Each wall is flat, endless, passes through zero and stands at right angles to its row. A trip goes straight from one point to another. List the walls that it crosses, first one first.

Walls:
(1): [54 72]
(2): [54 -6]
(3): [  0 -46]
(4): [-11   6]
(5): [24 68]
(6): [-18  46]
Trips:
[6 8] to [-2 25] => 4, 2
[  5 -36] to [12 30] => 1, 5, 3, 6, 4
[ 25 -16] to [-65 -36] => 1, 2, 4
[ 48 -10] to [-31  61] => 3, 6, 4, 2
[55 23] to [16 49] => 4
[ -7 -16] to [-18 -10] => 4

Walls:
(1): [-11 -74  -6 -79 -24  -4 -39  -4  18 -37  28]
(2): [-24  15 -39  18  14 -34   3 -18 -54 -31 -37]
(3): [ 29 -19  36 -80   3  -8  47  29  -2 -29 -47]
(4): [ 28  -9  43  58 -23 -20  43 -18 -23 -54 -19]
(5): [ 10 -64  58  43  -8  38 -40  -8 -57 -84  19]
Trips:
[ 13  15 -58   6  37  51  19  13  12 -80 -62] to [ 38  21  54  19   1  -3  18  21  -6 -49   5] => 2
[ 49  13 -12 -70  38  30 -16  55 -23   3 -30] to [  9  68 -31  13  80 -20 -40  -3  24  26   9] => 1, 2, 3
[-50 -26  -7  15  39  26 -27 -41 -28  12  -5] to [ 25  35  -8   2 -19   7  -9   4  16  35  17] => 1, 5, 2

Walls:
(1): [ 30  27  22   9 -48  56 -34  38 -22  -7  13 -44  14  73  44 -39  14   4
 -41 -25  21  -8  79 -12 -12 -52  -9  20 -35  28 -46  52]
(2): [-80 -12  59  -9   9 -12 -34  33 -19  26 -15   7  38 -10 -47 -15  36  27
 -52  -2   7   5 -66   3  22 -37 -11  40 -11  -3 -46  20]
(3): [ 40  -7   7 -12   5 -27 -35  -2  29 -24  16 -24  47 -31  29   5  -3 -19
   8 -32 -32 -10 -66  -5 -10 -10  15  55  10 -12  23  13]
(4): [ 60  29  40 -23  30  12  23 -43 -36   6 -15  -6   2 -53 -25  -9 -48  18
   3  19  68  28 -25 -19 -23  43  26 -31 -46   0   1  27]
Trips:
[-12  31  -1 -20  17 -13   2  45  66   3  32  37  32  -4 -84  88  18 -23
 -50  41  -7 -70  32  55  25  46 -23 -50  14  75 -41 -44] to [ 15 -17  15 -32  46   9   5   1  23  19  27  28  -2 -25 -21   3 -22  29
 -25  57  25 -28 -18  16 -78  29  17  27   8 -56  10 -44] => 4, 3
[-53 -22  18 -27  54 -34   8 -70  51   0  58  72  13  23 -64  -6  63  26
  -4 -55  16  -5  -8  16  13  28  69 -49 -22 -29 -55   7] to [ -3  18  20  18 -48 -41 -29  10   8  46   1  -8  36  23  16  48  16 -11
  25  29  52  20 -19 -13 -32  71  74 -29  -1  20  25 -16] => 2, 3
[ 11  -8 -54 -30 -43  46  -5  -9  40  -7   2  17 -10 -11   1 -14  40  37
  22 -17  29 -79 -29 -65  77  24 -34 -16 -15  10  -4   9] to [  1 -21 -47 -24  15 -41   4 -37  21 -65  -2  24 -45  39  10  46  19  17
  58  -8  11  14   1  19  14  38 -58  28 -40   9  -5  18] => 1
[ 29  18  27  37  50   4 -24  18 -19 -22  -3 -21  15 -42 -53  -2 -78 -63
 -24  -3 -48  -7 -33 -47  12  25 -38 -34   2  75 -20 -44] to [ 27  17 -10 -66  -4   1   6  34 -20 -23 -58 -66 -15 -54  34 -61  19  -8
 -37  17  25 -53  19  29 -28  15  39 -14 -41  34  68 -44] => 2, 1
[ 31 -24 -51  65 -40 -48  33  26  30  -9 -18  -4 -48 -18 -25 -18 -24 -20
  18  41  18  35 -59  30 -40   6  49 -22 -50 -42  29  14] to [ 11  33  18   2 -28  -1 -84 -37 -45  18  -8 -58 -67  78  11 -61 -31  65
  39   6  48 -16 -17   1 -60  31 -10 -23  17 -32 -14   7] => 3, 1
[ 13 -32  18 -39 -14   3 -45  -2 -55 -58 -20 -30  35  -6   5 -23  30   2
 -71  10  -2  13  21 -28  45  -4   1  63  41 -15 -20 -34] to [ 38   9 -57 -55  47  40 -65  37   1 -15  17  -7   5 -43  50   5   1  26
  34  30 -54 -78  56  14  -6   9  18 -10 -35  54  58  17] => 2
[-41   8 -11  -9 -21   3   2  57   0  33 -48 -14  26  44 -15 -44   5  24
  27  18 -16  -4 -24  50  35   7 -50 -20 -21   0  58  -3] to [-34   5 -52  58  47   7  -9  11   0 -11  52  -6  -1  19 -27 -49  12  -5
 -39  25 -24 -96  21 -42 -10  11  -5  18  39  25 -44  14] => 1
[-12 -49  13 -13 -26 -74  38  -7 -35  45 -11   5   6   8 -52 -17  65   2
   8  10  11 -26  47  29 -56  -1 -42 -12  47 -26  14  48] to [ -2 -10 -26   2   4  34  13   8 -36 -18 -76 -22  16 -46 -42 -22   8  62
 -40 -67  36  -3 -89 -33 -25  61  23 -43 -50  47  28  43] => 4, 3

Walls:
(1): [ -5 -34   5  11   5 -41  -9  -1  11  -4  -9 -17 -60 -39  74  60   6 -28
 -13  15  -1  41 -21  -7  30 -35  32 -34  32  16  16  41  40  25 -17  25
  12 -19 -13 -31 -17 -38  39 -14  27  42  33   1]
(2): [ 32  35 -22 -29  13 -42 -46  -3 -20  23  37 101  -3 -47  36 -52   2 -25
 -33  16  14  -8 -11  45 -18  -8 -44  -1  40 -26  11 -29   9   9  54  14
  -1  51  14  50   4  32 -61 -13 -52  14  17  36]
(3): [  4  18 -27  22  -3 -63  -9 -13  -1  31  53  22 -28 -62   5 -38  44 -29
  31  -4  56 -12  29 -13  66  23  14 -33  23 -13  15  19 -13 -14  28 -11
   6  33   1 -14  23   8 -12   9  50  11  36  -2]
(4): [-26  -8  41  19  66 -18   8  41 -15 -20   1 -48  20   5  -4 -22   1 -11
 -23  -3  13  35   3 -29  -1 -22 -20 -45   8   1 -51 -25 -46 -38  29  -5
 -15 -28 -11   7  -8  -3 -62   9 -14  51  31 -23]
(5): [-19  38 -24  36   0  20   7   7 -35  33  39  29 -25  14  28 -25 -45 -30
 -12  20  35   9 -28  25  13 -58   7 -11 -74  13   5 -46  19  -5 -55  23
 -32  40 -51  40 -43 -34 -23  54   4 -17  35  -6]
(6): [ -19   -5   -5   26  -95   34 -121   26   12  -15   17  -30   40   54
   -2    6  -15  -43   41   -7   -4   29  -10   28   -6  -16   -4   18
   52   -2   10  -18  -25   23   23   75   15   11    3  -23    8    4
   18   64   25  -40   44  -49]
Trips:
[ -8  73 -38  45  53  -5  44  41 -38  32 -21 -15 -32  32 -76  27  20  10
 -15  14   0   4 -35   2   1  11  93 -13  35   0   6  16 -36 -53 -43 -45
 -28  83 -14  35 -14  29 -41 -58 -12   5 -17 -27] to [ 23   9  -5 -33  25 -13 -19 -80  12 -49 -10   2  10 -12  -5  33  22   9
  26 -53 -59 -46  33   2  70 -20 -14  65 -28   9   9   7 -31  19   1 -55
 -47   8   0  14  45 -39 -13  10 -15  19  -7 -48] => 5, 4
[-35  -4  61 -39 -18  19  37 -15  34  20   4 -78  22 -17  32 -34   2 -67
 -39  18  77 -13 -21 -38 -13  32 -15  41  26   9  21  47  35   8 -19   9
 -65  14  29   2  -3 -13 -30  39  48  32 -15 -17] to [-17  66 -79  36  20  22  24  18 -23  19  -3 -17  85 -18  14  22  34 -22
 -53 -20 -11 -31  65  27  37  51 -33 -52  -4   7  18  -1  -6   6 -50  22
  -7 -62  52  17 -31   4 -30  44  33   7 -39  55] => 6, 1
[-30 -18 -31 -30  24  71   9  -6  14   1 -27  61   9 -15  60 -19  -1 -49
   6  11 -19 -62   8  -9 -26  34 -22  78  19 -46  26  40  -6 -39 -27  -6
 -17  35 -20  -1  -2 -31  -6  45 -40   1 -42  13] to [ 24  14 -19  -1 -26 -45  30  34  -5 -17  34  10 -66   3  25 -12 -39  11
 -15 -45  52  15 -56 -21  66  19 -39  27  49   7  -1  -1 -20 -12   2 -52
  20  16 -23  36  -4  -1 -16  24  16  -2  -3 -20] => 3, 1, 4
[-12 -61 -16 -36 -74  -1 -66 -33 -34  57 -37  43 -29  -4  36  71 -11  -3
  16 -22 -76  63 -26  -5  54  -4  13  34   2 -10 -11  -8  47   1   3  -3
 -39   4  -3  17  38  -1 -20  15 -80 -78  47  36] to [  9  17  -9  29 -42  -4  -1 -29 -70  15   1  26   4  22 -32 -10  13  14
 -42  41 -18  13 -50  63   7  -3  46 -14  23  32   9  -9  41 -54 -11 -10
  36 -22   3   9 -64  36 -12  -6 -75  -2  -5  15] => 1, 6

Walls:
(1): [  2   5  18  35 -47 -15   9 -47 -15  16 -13  -7 -35  -2  50  33 -42  -6
  12  40 -78   7 -13 -25  32  14 -27 -36  36  32 -22   4  35  69  78  34
   1 -20  31 -15 -29 -29 -36  26  77 -31  26 -21]
(2): [  30   49   -9   -1  -30   18  -22  -10  -23   18  -20 -119  -42  -46
   22   22  -44   -1   25   -3    7  -10  -12   -6    6  -34  -37   40
    5   52   31  -12  -60  -44   56    0  -17  -19   55   51  -39  -23
   -6    4    8   29    3   -4]
(3): [  2  -1  12   6 -48  -8  26   6 -16  63   8 -25  28  18   6  -1  -4 -14
  37  15 -12 -26  37   0   8  -2 -12   0  27 -26 -46  35 -13  19  25 -26
  28  -2   6  19  46  34 -20 -35  53 -13 -48 -20]
(4): [ 15 -51  -1  55   3 -57 -35 -54 -46  -8  14  50  -1   9  37 -23  38 -16
 -36   7   0   4 -22 -50  70 -49 -28 -65  19  72 -34  17  -1 -51  -2  13
 -17  65  12  11  19 -33   5  11 -37  30  18 -73]
(5): [ 35  -2 -11  -6  41 -27 -73  14  -1 -23 -20  17  77  -7  13  29  15   6
 -24  -6   0  32 -32  40 -19 -24 -26 -14 -48  60  12  10  -7 -45  34 -12
  22 -10   9  -8   3   3 -51  42  67  39  23 -17]
(6): [-66   9  -5  50  32 -22   3  25 -21  -6 -44 -25 -67 -18 -15  35  -3 -12
  -2 -14   3  17 -12  -4  13  53 -18  16   4 -42 -10  39   9  -6 -31  -7
   2   2 -28  12  12 -10 -27 -68  57 -24  43   1]
(7): [-54   7 -25  22  30 102  23 -37   7  -5  18  49 -38 -19 -62  12 -44 -38
  50  65 -30  13  17 -15 -39  16 -17 -53  30 -37 -72 -21 -27 -23  60  20
  -5 -34  24  38  -3  11 -31 -85   3  21   2  44]
Trips:
[-35 -28  42  -3  95  45  -7  41   5  55  34  17  13  -5 -15  25  -5  17
  -3  13  33 -20 -14  73 -44  36  31  10  -7 -47 -26  41  13 -11 -49  -7
  -7 -20 -13  -4  43 -31 -44 -95  16  13   9  -7] to [-25 -24  -3 -27  53 -38 -34  -7  32   1  18  19 -62  11 -46  11 -18  88
  14  20   6 -27  -1  27  19 -59  11 -38  39  84  20 -31 -44  39  -8  36
 -13  12  -3 -10 -55  37 -29  27 -25  19  -9  22] => 3, 6, 4, 2, 1
[ 16 -24 -45 -15  -6 -16   7   5  34  43  -5  35 -39 -45 -13  15  57  28
  58  19  14 -25  48  59  24  14  -6  34  21  21  -5  77   3   4   9 -48
 -26   6  16  13  11  16 -70   1  20  48 -58  -2] to [ 71 -13  25 -20 -23 -66  42 -10 -20  52  34 -32   7  -3 -23  38 -14   3
  24 -16 -12  -2 -16  19 -21 -42  23  64 -24   8 -37 -28  31 -12 -14  -9
 -60   4  26  18  81  78   7  10   5 -26  12   2] => 7, 6, 5

Walls:
(1): [101  44  41 -52  45   7 -10  13  12   2  25  54 -63  20  25  11 -18  60
  32 -59  25 -29  58  41  10 -16   2  51  -2  37 -24 -24  -6  19  51  39
   6 -25  23  -9   0  38 -26  -2  15  17  44  50]
(2): [ -5 -20 -38 -24 -39  50 -66  46  42   0   2   2  16 -31  45   8  21  81
  75   4  66   5  17  42  45  -1  -6  -6  30  15 -58  22 -11  49  39   8
  45 -29 -50 -49  24 -22  80  -9  11  26 -61  22]
(3): [-47 -12  72 -31  39 -13 -33  22 -37  31  34  -1 -12 -37  44  39   8  56
   6  26 -29 -48  30  21   9 -34 -63 -12  27 -32  27  35 -11  24   2   6
   1 -16 -37 -21 -83 -14  12  29   4 -60  -6 -20]
(4): [ 35 -50  13 -34  -8  46 -25 -23 -17 -46   2 -11  32 -57 -71  21  -4  12
   8  20  22  -7  34  41  21  15  77  18   2 -27 -47  59   7   4  17 -21
  57 -27  -6  -7   8  20 -29  56 -15 -23 -45 -10]
(5): [  -6   32   94   77   35   35  -12  -60   27  -51    4  -20 -109   -1
  -32   50   -6   43   30   34  -25  -41   35  -55  -42    9   19  -25
  -54    6   35   58  -14   -7   20  -23  -37   15  -37   70    2  -26
  -30   19  -33   16  -38   30]
(6): [ 41  57 -85  51  33   6 -17  36 -15  23   5  19  -8  -2 -22  23  52  68
 -22 -91 -14  68  20  13  34  53  56 -32  27  26  39 -18 -15 -11 -20  39
 -23  17  52 102  40 -44 -18 -63 -15  -6  -5 -33]
(7): [-21 -18  26  54  27 -15  88  15 -48 -87 -12 -16 -34  23  -8   0 -13   3
 -44  14 -18 -23 -24  32  22  14 -21  30  15 -12 -66  56  -4  14 -10 -68
 -25 -19  32  60  43 -16 -15  22 -39  -9  -1  52]
(8): [ 30 -48 -19  13  62  19 -29  12 -43  23 -31  23  18  45 -16   8  32  13
  -7 -32 -16  22  52  -1 -33  35  71  41  52   4  20   0  30  13 -31  -5
  -1 -29 -22  12 -21  -4  41 -40  39 -19 -33  -7]
(9): [ 43   1 -19 -16  33  98 -16 -21  35 -12 -24  13   6  23  10  43  48  -3
 -16 -20 -37  46   7  32  10 -13 -29  10  15   7 -69  -5 -42   4  38 -29
  41 -63  40   2 -12  -5 -65  29  -5 -28   5 -36]
Trips:
[-10 -36 -10 -16  20  44 -59  11  89   7  43  41 -16   6  47  25 -17  76
 -30  -1  23 -26  21  16  22 -18 -40  25  -6  -1  15 -54 -26   0   9 -50
  -6  37   2 -15 -13 -20   7  29 -44  52 -34  63] to [ 39  18  32  26 -34 -49 -22 -56  66  55  67  -9 -19 -60  11  -2 -57  27
 -12  -2  10   7 -28  27  -9  20 -39  68   9   5  24  78  20  61 -14 -12
  47  73   8  23  11   1  18  59  21 -13  13  -9] => 9, 4
[  -2  -15  -11   -5   28   63    6  -38   42   -1   67    3  -14  -31
  -80    5    2   17  -33   84  -17    4   -2 -110  -38   19  -11   21
   52   20  -37   20   13   43   10  -36    2    9   37    9  -26  -41
   -4  -37   45   -1  -30   12] to [  9  -7 -21 -32   9  47 -24   9  13 -80  13 -33   7  10 -67  80  31  22
  21 -10 -19 -14 -29 -23 -39 -15  34  -8  10 -12   9  23  54 -14 -31 -12
  12 -29  26 -22   1  21  19 -30 -23   9 -95 -45] => 2, 6, 7
[-83  14 -22 -32 -42   3  14   1  35  16  17 -19 -34 -49 -11  38 -44  18
  18  50 -17  63 -16  63 -70  17   3  59   8 -28 -45  10  27  20  -1  36
  -1 -54 -19 -31  27  54  37   0  -2 -13  67  -1] to [ 32 -18  12 -52  22  22 -31  13 -27  49 -37  35 -67 -12  84 -26  50 -14
  47 -30 -26   4 -27  18  15 -20  41   7  -3  60  11  -3 -25  47  16  11
  -4   6  -2 -12  -5 -58  87  34 -12  18  21 -13] => 1, 9, 4, 8, 6

Walls:
(1): [ 54 -15  16  19  11  -2 -54  28 -19 -17 -18 -14 -10  31 -26 -22 -58  51
 -22  -6   1  16 -23 -11 -46 -63 -15  27  27  76  33 -21  23  14 -27 -13
  -6  16  35 -19   4  19  19 -15 -15 -76 -77 -30]
(2): [  37  -13   14  -46   19   -7   15  -33  -38    3    5   42  -12  -28
  -53    1  -46   43  -26   37   42  -25    0   -3    0   41   19    9
  -43 -100    3   19   20  -19  -64   38   63  -62   -7  -16  -26    9
   14    2   66   -7  -16  -92]
(3): [-34  -3 -22 -37 -13  -7 -11   5   7  -6 -60 -38  49  13   6  28 -16   1
  -2  25  18 -33 -14 -18   8 -75  24 -27  50  39  91   5  12   2 -17  -6
  74 -22 -19 -43  -4  15 -71  34 -64  -6  14  30]
(4): [  9  49  80 -44 -31  13 -16 -49  31  -4  -4   2  39 -27  18  24  -9  60
  46  24 -34 -16 -46  -6 -15  56  35 -25  28 -19 -12 -37  29 -18  23 -38
 -15 -54 -45 -21   8  21  -1   9  -8  40 -46 -68]
(5): [ 84  15 -28 -63  32 -24  -4  11  41  53  -7 -35  14  35 -38 -14  21  27
 -23  27 -33  72 -25  27 -17 -42  -5 -54  15  25  20  38 -13  10 -28 -31
 -22  17  27 -11 -10  68 -59  22 -17   8 -30 -17]
(6): [ 39  -7  91 -34  47 -26  38 -29  12 -21  33  13 -16  18  -7 -30  22 -30
   2 -39 -22  24   5  33 -26 -31  12  29 -27  15 -38 -30 -18 -29 -15 -64
  12 -19  32 -16 -33   7  35  45 -28  55  22 -10]
Trips:
[-46  31  14  -2  13 -36  13  -4 -27 -48  33  42 -28  -8 -27  32  52 -44
 -31  27  -2 -42  27  47   7 -38 -16  36  46  30 -23  53  66  19  35  36
 -30 -12 -33 -27  10  44  -2 -53 -35  56 -18 -56] to [ -6  -8 -47 -62  -4  -4 -56 -34   9   2 -19  42  -9  32  44 -22  12  12
  20  11 -29 -13  30   2  18  -2  31  -1  14  11   7   9 -38  16 -41  13
  14 -45 -34 -66  -7  15  29   6  -6  -2 -81 -32] => 2, 3, 1, 5, 6
[ 62  53  -7  -9  19 -35  13  30 -15  -4 -17  20   6  -6  11  66 -57  31
 -12  -7 -23 -15 -23  27 -30  30 -22 -52 -30 -21  75   5  -2  37  -2  36
  27  -7  32  23  -9  17  24 -23 -35  41 -27 -20] to [ -42    1   -2   37  -34  -28   30   -6   14  -31  -11   24    0  -52
  -61  -23   18  -46  -23   12   29  -13   46   -4  -18   -9  -13    7
  -22   27   20  -40    8  -67  -35  -56   26   35  -23 -111  -15  -19
   13  -61   35   24   66  -32] => 6, 5, 1, 4
[ 15 -30 -53   0  22  31 -45  13 -77  39  26 -63 -64   1  -9   9  11 -10
 -35  81  32 -71  43 -11  23  66  16 -32  19  14   6  17  33  33 -44  26
  39  -9  29 -31  17  -8   9   0 -34   6 -17 -23] to [ 26 -21  15   7  76 -14 -42  -2  24 -24  24  16  18 -27 -44 -78  21 -34
  43 -13  37  -7  22  12 -33 -23  16  -5 -17  10  -3  -3   2  30  41   7
  13 -31 -75  29  23 -20  -7   1  -2  39  18 -47] => 1, 3, 6, 4
[ 10 -42  11 -44 -55 -58 -36 -11 -46 -11  22  35  17 -32 -23  18  48   8
  14  84  63 -35 -16  19  19  -5 -52  -9 -17  29  34 -68  11 -27 -23 -17
   6   3  -1 -10 -11 -21 -47 -10  -6  27 -73   8] to [ 48  31 -70  83 -22  -1 -17 -39  33  37   5 -33  18  20  46  36  15  -5
  10  11 -20 -45   5 -10  32 -18 -29  16  42   2  33 -29  -9  29  11   1
  39 -85   4 -44  -5  50  14  84  99   0 -62  56] => 2

Walls:
(1): [ -2 -58   9 -61  68  -9  42  26 -42  45 -34  11 -10   1  23   6 -19 -12
   7  17 -51 -47  -5  16 -54  56 -26  17   9  27 -40 -29 -12   3  14   3
 -16   6   9  30   4 -30 -13 -10  57   8 -29  28]
(2): [ 49  -9  17 -80  18  14 -33 -47  51 -51 -35  34  20   7   8  63 -45  45
  -1  33  12  25 -21   6  14 -25   8  43 -76  38  30 -17  37  19  -4 -16
  16 -28 -49  41 -49 -24 -12  49 -42  15  15 -14]
(3): [ 25 -42  14  28 -31 -98  15  23  -6  44   4  12 -29  -4  -7  45  19  15
 -37 -12  14 -30   3 -15  -3  33 -15   9  30  -1 -37  -5  12   4  35  21
 -37 -21  25  60  34   5 -19  10 -35  29  17  64]
(4): [-46 -54 -20 -32  11   3 -34   5 -48 -36 -19   5  20  31  -4   7 -44 -15
  59  10  -2  42 -48  23  15  21  17 -10  11   2  22 -70  23 -54  41  40
  27   7  17 -40 -18   2  -4  32 -45  -9  16  45]
(5): [-25  -3 -38  30 -28 -52  33 -51 -33  18 -35  40  -8  19 -47  -9  36  24
   0  19   7   0   9  17 -44 -12  12 -17 -12  57  -4   9  -5 -29 -70 -33
  49 -29  11  37 -20 -39  25  11  56  68 -23 -22]
(6): [  17  -25   -8    9  -33  -41   17  -19   30  -14  -29  -14  -51   66
  -68  -65  -28 -100   15   33   -9   84  -37    0  -39  -11  -19    3
    0   54   85    6   23  -52   40  -10   54   69  -13  -40  -29   12
   67   62   23   39  -39  -24]
(7): [ 10 -18 -19 -15  -4 -38  44   0 -19 -64   1   1   1  -9  21  32 -66  23
  19 -53  19  12 -19  -2 -25  27 -85   7  40  -6   1 -66  13 -39   4 -78
  22 -27  10  37 -42  -7  15  29  50  55 -54   0]
Trips:
[ 66 -55  62 -41 -12 -33 -16 -20 -28 -67  26  51   0 -25  42 -11  27  27
 -35 -21 -55 -21  43 -21  38 -23  37  35  22 -59 -28  14  42  52  20 -51
  11  37  -4 -28 -19  19  34  19 -76  -6  48 -56] to [-17 -14  17  42  15  31  42   0  -4  -8 -34   8 -16  24  30   0   7   3
  29  -6  39  31  -5 -48  38  27   2  15 -36  22 -19  10  -8  -1  -3  52
 -70  12 -23 -38  51 -32 -16   2  -6 -13 -30   4] => 4, 2, 1
[  18   25   31  -22  -53 -121   41  -29   44  -20  -30   31  -17   24
   49    5  -17   27  -17   10   23   17   24   49   65  -24   19  -13
  -27  -83  -32    0   17   10   12    2  -16  -22  -35  -13   26   49
   11   25   52  -55  -23   49] to [ -7 -31 -23  44  52  30   2  22 -39  24 -36  14 -65  29  39  14 -12   4
  -4  10 -10  29   0 -14  42   1  28 -21 -19 -32  -3  28 -70  -4  -5  -5
 -12  -7 -43 -22   1  46  -7 -26  10 -33   0 -23] => 7, 2, 3, 1
[-22  40  -3   9  27  22 -42 -37 -21  39  17  25 -41 -36 -77  -3 -33  35
 -16 -18  15 -35 -28  21  41  42 -54 -35   2 -30   5  37   0  35  -4   1
  14   0  40 -37 -28  10  11  -8  27  -9  18  19] to [-21   8  53  12  62  91 -28 -62   5 -13 -19 -84  21  -9  28  35  43 -13
  -1 -48  28  27   7   2  23 -17 -12 -35  61 -26  16  43   6 -34  19   7
  45 -28 -12 -26  47 -37 -48  44   4   2 -32  38] => 4
